Rows are points. To make a cloud, some directions were put in groups of two or more. Within a group, all points are equally far from the middle, so they leave a hole (a ring in 2 directions, a hollow ball in 3). The other directions are filled evenly. Then the cloud was stretched, turned, moved and blurred a little. Count the holes, and give their numbers of directions, smallest first.

Cloud (19 x 3):
[[-0.052, -0.012, 0.041],
[-0.056, -0.039, 0.070],
[-0.005, 0.034, -0.002],
[0.033, -0.067, 0.035],
[-0.053, 0.001, 0.018],
[0.037, -0.031, 0.034],
[0.038, 0.039, -0.024],
[-0.052, -0.015, -0.004],
[-0.011, -0.018, 0.075],
[-0.050, 0.012, 0.033],
[-0.004, 0.029, -0.008],
[-0.019, -0.033, -0.015],
[0.064, -0.014, -0.017],
[-0.015, -0.061, 0.016],
[-0.037, -0.013, 0.006],
[-0.003, -0.020, 0.078],
[-0.025, -0.020, 0.020],
[-0.031, 0.012, 0.055],
[0.068, 0.014, 0.041]]
Holes: 0

Cloud (31 x 4):
[[-0.052, 0.009, 0.004, -0.016],
[-0.021, 0.022, 0.063, -0.002],
[0.008, -0.031, 0.028, -0.063],
[0.030, -0.005, 0.013, -0.004],
[0.019, -0.043, 0.063, -0.030],
[-0.014, 0.018, 0.030, -0.051],
[-0.021, 0.012, 0.050, -0.006],
[-0.007, 0.015, 0.078, -0.022],
[-0.013, 0.062, 0.032, 0.015],
[-0.049, -0.024, 0.031, -0.010],
[0.057, -0.044, 0.025, -0.002],
[-0.058, -0.051, -0.012, -0.008],
[-0.045, 0.011, 0.060, -0.044],
[-0.024, 0.046, -0.059, 0.039],
[-0.034, 0.062, -0.003, 0.000],
[-0.003, -0.041, 0.027, 0.000],
[-0.018, 0.008, -0.035, 0.032],
[-0.013, -0.016, 0.019, 0.031],
[-0.066, 0.007, 0.017, -0.004],
[0.025, 0.044, 0.046, 0.026],
[-0.011, 0.035, 0.057, 0.038],
[0.042, 0.027, 0.030, -0.029],
[0.012, 0.062, -0.007, -0.060],
[0.068, -0.042, 0.014, 0.008],
[-0.041, -0.038, -0.040, 0.023],
[0.001, 0.035, 0.062, 0.063],
[-0.076, -0.020, 0.015, -0.011],
[-0.071, -0.007, 0.023, -0.035],
[-0.038, 0.038, 0.045, 0.048],
[-0.057, 0.037, 0.028, -0.041],
[0.043, 0.030, 0.038, 0.034]]
Holes: 0

Cloud (56 x 6):
[[-0.044, 0.018, -0.045, -0.030, -0.028, -0.020],
[0.012, 0.001, 0.037, 0.058, -0.039, 0.025],
[0.047, 0.006, -0.051, -0.008, 0.050, -0.018],
[-0.004, 0.015, 0.054, -0.004, -0.016, 0.031],
[0.038, 0.026, -0.059, -0.007, 0.053, -0.045],
[-0.047, 0.005, -0.036, 0.053, 0.036, -0.018],
[0.017, 0.064, -0.019, -0.012, 0.069, -0.011],
[0.025, -0.019, 0.032, -0.061, -0.030, 0.021],
[-0.061, 0.008, 0.013, -0.027, 0.011, -0.005],
[0.039, 0.061, -0.015, -0.063, -0.013, 0.056],
[-0.044, 0.000, 0.044, -0.048, 0.040, 0.010],
[0.026, -0.012, 0.029, -0.051, 0.030, -0.008],
[-0.021, 0.065, -0.046, 0.021, 0.042, -0.020],
[0.034, 0.013, -0.088, 0.037, 0.023, 0.051],
[0.050, 0.058, 0.002, 0.000, 0.013, 0.035],
[-0.018, -0.028, 0.026, -0.042, -0.063, 0.005],
[0.039, 0.056, 0.009, 0.006, -0.012, -0.056],
[-0.015, -0.016, -0.070, 0.022, -0.006, -0.006],
[-0.021, 0.009, 0.035, 0.018, -0.004, 0.043],
[0.040, 0.055, -0.003, 0.006, 0.026, -0.020],
[0.031, 0.066, 0.038, 0.003, -0.004, 0.053],
[0.035, -0.015, -0.011, -0.019, -0.018, 0.064],
[-0.024, 0.058, 0.015, 0.005, 0.008, -0.025],
[0.052, 0.000, -0.063, -0.002, -0.038, -0.043],
[-0.047, 0.003, -0.039, -0.001, 0.001, -0.049],
[-0.047, 0.074, -0.026, -0.050, -0.005, 0.030],
[0.018, 0.076, -0.017, 0.019, 0.020, -0.010],
[0.016, 0.073, -0.013, -0.009, 0.009, -0.018],
[0.003, 0.029, -0.065, -0.058, -0.022, 0.068],
[0.012, -0.045, -0.025, 0.027, 0.032, 0.012],
[0.050, -0.017, -0.037, -0.009, 0.038, -0.032],
[0.039, 0.055, 0.014, 0.034, 0.038, 0.008],
[0.027, 0.072, -0.041, 0.004, -0.038, 0.000],
[-0.062, 0.006, 0.032, -0.061, -0.006, -0.015],
[-0.030, 0.004, 0.043, -0.027, -0.032, 0.042],
[0.033, -0.037, -0.035, 0.034, -0.068, 0.020],
[0.058, 0.042, -0.033, 0.025, 0.012, -0.043],
[0.033, 0.002, 0.049, 0.005, -0.046, 0.035],
[0.007, 0.058, -0.045, -0.017, -0.071, -0.020],
[-0.015, 0.018, 0.034, 0.034, -0.052, -0.019],
[0.036, 0.008, -0.052, -0.032, 0.018, 0.033],
[-0.007, 0.018, 0.063, -0.044, -0.008, 0.037],
[-0.017, 0.062, 0.025, -0.005, 0.059, 0.009],
[0.019, 0.075, 0.034, -0.049, -0.039, -0.009],
[-0.047, 0.032, 0.004, -0.026, -0.035, -0.047],
[0.017, -0.041, 0.022, 0.038, -0.056, -0.033],
[-0.001, 0.026, 0.048, 0.000, 0.029, 0.017],
[-0.002, 0.033, -0.050, -0.090, -0.057, -0.020],
[0.041, -0.006, -0.006, -0.002, 0.039, 0.053],
[0.000, 0.067, 0.011, -0.008, -0.034, -0.047],
[0.051, -0.024, -0.053, -0.007, -0.032, -0.039],
[-0.029, 0.043, 0.005, 0.051, -0.007, 0.011],
[0.068, 0.014, -0.064, 0.036, -0.064, 0.006],
[0.048, 0.019, -0.021, -0.054, -0.018, 0.034],
[-0.005, 0.083, 0.002, -0.061, 0.021, 0.010],
[-0.016, -0.023, -0.010, -0.001, -0.079, 0.004]]
Holes: 1 (3)

Cloud:
[[0.026, -0.044, 0.012, -0.039, 0.020, -0.023, 0.060, 0.047],
[-0.066, 0.008, 0.027, 0.017, -0.038, -0.059, 0.002, -0.018],
[0.004, 0.058, 0.031, -0.004, -0.034, -0.030, -0.080, 0.000],
[-0.032, 0.034, 0.013, 0.023, 0.035, 0.017, -0.005, 0.067],
[0.016, -0.067, -0.002, 0.017, -0.041, 0.005, 0.051, 0.059],
[0.045, 0.072, 0.034, -0.015, 0.002, 0.010, 0.021, -0.022],
[-0.028, 0.041, -0.007, 0.070, 0.047, 0.026, 0.019, 0.009],
[-0.053, 0.042, -0.027, 0.035, -0.025, -0.032, 0.034, -0.021],
[0.010, 0.045, 0.025, 0.019, 0.041, -0.032, -0.069, -0.018],
[-0.037, 0.003, -0.023, -0.025, -0.070, -0.006, 0.059, 0.002],
[-0.022, -0.042, 0.009, 0.038, -0.012, -0.060, 0.059, 0.040],
[-0.053, -0.025, 0.046, -0.038, 0.021, -0.059, 0.008, 0.033],
[0.014, 0.029, -0.009, 0.059, -0.076, -0.038, -0.027, 0.020],
[-0.005, 0.041, 0.020, 0.064, 0.037, 0.021, 0.020, 0.051],
[-0.051, 0.007, 0.023, -0.018, 0.061, -0.005, -0.028, 0.002],
[0.044, -0.023, -0.021, -0.010, 0.028, -0.044, 0.043, 0.010],
[-0.017, -0.061, -0.012, -0.018, 0.007, 0.035, -0.023, -0.055],
[-0.001, 0.072, 0.021, 0.069, 0.020, 0.012, 0.042, 0.016],
[0.021, 0.003, -0.033, -0.006, -0.007, 0.043, 0.011, 0.062],
[-0.033, 0.029, 0.006, -0.013, 0.042, 0.002, -0.009, 0.055],
[-0.045, 0.057, 0.033, -0.002, -0.001, 0.039, 0.046, 0.013],
[-0.056, -0.043, 0.053, 0.026, 0.020, 0.045, -0.018, 0.014],
[-0.014, 0.019, -0.017, -0.052, -0.075, -0.010, -0.045, 0.017],
[-0.012, -0.062, 0.045, 0.033, 0.045, -0.023, -0.020, -0.015],
[-0.020, -0.002, 0.059, 0.008, -0.027, -0.087, 0.022, 0.030],
[-0.067, 0.034, 0.015, 0.047, -0.059, 0.006, 0.000, 0.039],
[-0.024, 0.007, -0.031, 0.009, -0.065, 0.066, 0.042, 0.021],
[0.014, 0.026, -0.047, 0.001, 0.034, 0.029, 0.036, -0.005],
[0.006, -0.031, 0.059, 0.040, -0.007, -0.008, -0.017, 0.070],
[0.044, -0.013, 0.050, -0.015, 0.025, 0.039, 0.055, 0.026],
[0.006, -0.022, 0.005, 0.026, 0.008, -0.020, 0.104, -0.018],
[0.016, 0.019, -0.005, 0.072, -0.029, 0.039, -0.048, -0.019],
[-0.003, -0.024, 0.085, -0.001, -0.009, 0.045, 0.047, 0.023],
[0.009, -0.083, 0.001, 0.030, 0.015, 0.003, 0.029, 0.025],
[0.003, 0.089, 0.018, -0.015, 0.019, 0.004, 0.034, -0.010],
[0.048, 0.007, 0.047, -0.007, 0.011, 0.037, -0.025, 0.020],
[0.033, 0.040, 0.002, -0.012, -0.073, 0.050, -0.005, 0.028],
[-0.003, 0.052, 0.032, 0.033, -0.061, -0.007, -0.046, 0.050],
[0.017, 0.007, -0.040, 0.044, 0.034, 0.037, -0.007, -0.018],
[-0.032, 0.078, -0.002, 0.035, -0.019, -0.069, -0.006, 0.025],
[0.026, 0.034, -0.043, -0.008, 0.037, 0.015, 0.032, -0.017],
[-0.032, 0.019, 0.039, -0.003, 0.014, 0.029, -0.072, -0.031],
[0.042, 0.010, -0.013, -0.023, 0.040, 0.009, 0.018, 0.035],
[-0.008, 0.000, 0.078, 0.007, 0.036, -0.029, 0.025, -0.052],
[0.043, -0.018, 0.068, -0.026, 0.017, 0.036, 0.033, -0.021],
[0.017, 0.009, -0.049, 0.029, -0.037, -0.029, 0.031, 0.065],
[0.041, 0.003, 0.026, -0.014, -0.055, 0.014, 0.060, 0.069],
[0.032, 0.036, 0.023, -0.026, 0.058, -0.040, -0.010, 0.013],
[-0.016, -0.037, -0.016, -0.033, 0.019, 0.060, -0.007, -0.017],
[-0.032, -0.020, -0.049, -0.017, -0.062, -0.008, -0.030, 0.029],
[0.000, -0.033, 0.047, -0.052, -0.077, 0.024, 0.007, -0.020],
[-0.065, -0.015, -0.011, 0.035, -0.060, -0.013, 0.045, 0.025],
[-0.002, -0.060, 0.060, 0.052, -0.020, 0.011, -0.027, 0.018],
[0.022, -0.024, 0.067, 0.046, 0.024, 0.004, -0.026, -0.023],
[0.021, -0.054, 0.023, -0.061, 0.031, -0.027, 0.019, -0.025],
[0.022, -0.041, 0.039, 0.044, 0.018, -0.025, -0.035, -0.039],
[-0.009, 0.032, 0.018, 0.036, -0.040, -0.030, -0.081, 0.039],
[0.040, 0.046, 0.001, -0.014, 0.008, 0.010, 0.080, 0.041],
[-0.003, 0.073, -0.004, -0.021, -0.032, 0.023, 0.055, 0.033],
[-0.031, 0.017, -0.057, 0.002, 0.015, -0.005, 0.049, -0.001],
[0.019, -0.058, 0.024, 0.005, -0.066, 0.016, 0.000, -0.044],
[-0.014, 0.048, 0.009, -0.039, -0.046, -0.041, -0.062, 0.030],
[-0.002, -0.015, 0.037, -0.049, 0.007, 0.035, 0.053, -0.057],
[0.014, 0.013, 0.050, 0.034, -0.046, -0.071, -0.025, 0.007],
[-0.008, -0.035, 0.064, -0.057, 0.024, -0.027, -0.027, -0.037],
[0.003, 0.043, -0.038, 0.046, 0.004, -0.070, 0.021, 0.017],
[0.052, 0.036, 0.033, -0.044, 0.000, -0.052, -0.026, -0.022],
[-0.057, -0.017, 0.034, 0.054, 0.009, 0.062, 0.007, -0.008],
[-0.018, 0.068, -0.002, 0.064, 0.045, -0.004, 0.031, -0.002],
[-0.048, -0.010, -0.019, 0.041, 0.045, 0.002, -0.039, -0.005],
[0.039, 0.016, 0.007, -0.029, 0.019, -0.030, 0.080, 0.045],
[-0.022, -0.047, 0.003, 0.010, 0.020, -0.007, -0.003, -0.077],
[0.008, -0.045, 0.035, -0.055, 0.025, 0.027, 0.020, -0.055],
[-0.041, -0.026, 0.055, 0.034, -0.018, -0.032, 0.056, 0.064],
[0.025, 0.047, 0.029, 0.000, 0.069, -0.015, -0.007, 0.005],
[-0.041, 0.025, -0.006, 0.042, -0.058, 0.020, 0.007, -0.050],
[0.006, -0.062, 0.019, 0.039, -0.001, 0.054, 0.061, -0.021],
[-0.048, -0.039, 0.011, 0.025, -0.078, -0.021, -0.019, -0.011],
[-0.049, 0.075, 0.021, 0.002, 0.023, -0.027, 0.027, -0.011],
[-0.037, -0.010, 0.012, 0.027, 0.015, -0.025, 0.061, -0.058],
[0.012, -0.021, 0.066, -0.004, 0.020, -0.064, -0.044, -0.008],
[0.037, -0.007, 0.040, -0.037, -0.072, -0.006, 0.051, -0.019],
[-0.047, 0.044, 0.028, 0.046, -0.055, 0.025, -0.028, -0.012],
[0.017, 0.022, -0.008, -0.021, 0.030, 0.011, 0.009, 0.063]]
Holes: 3 (2, 2, 4)
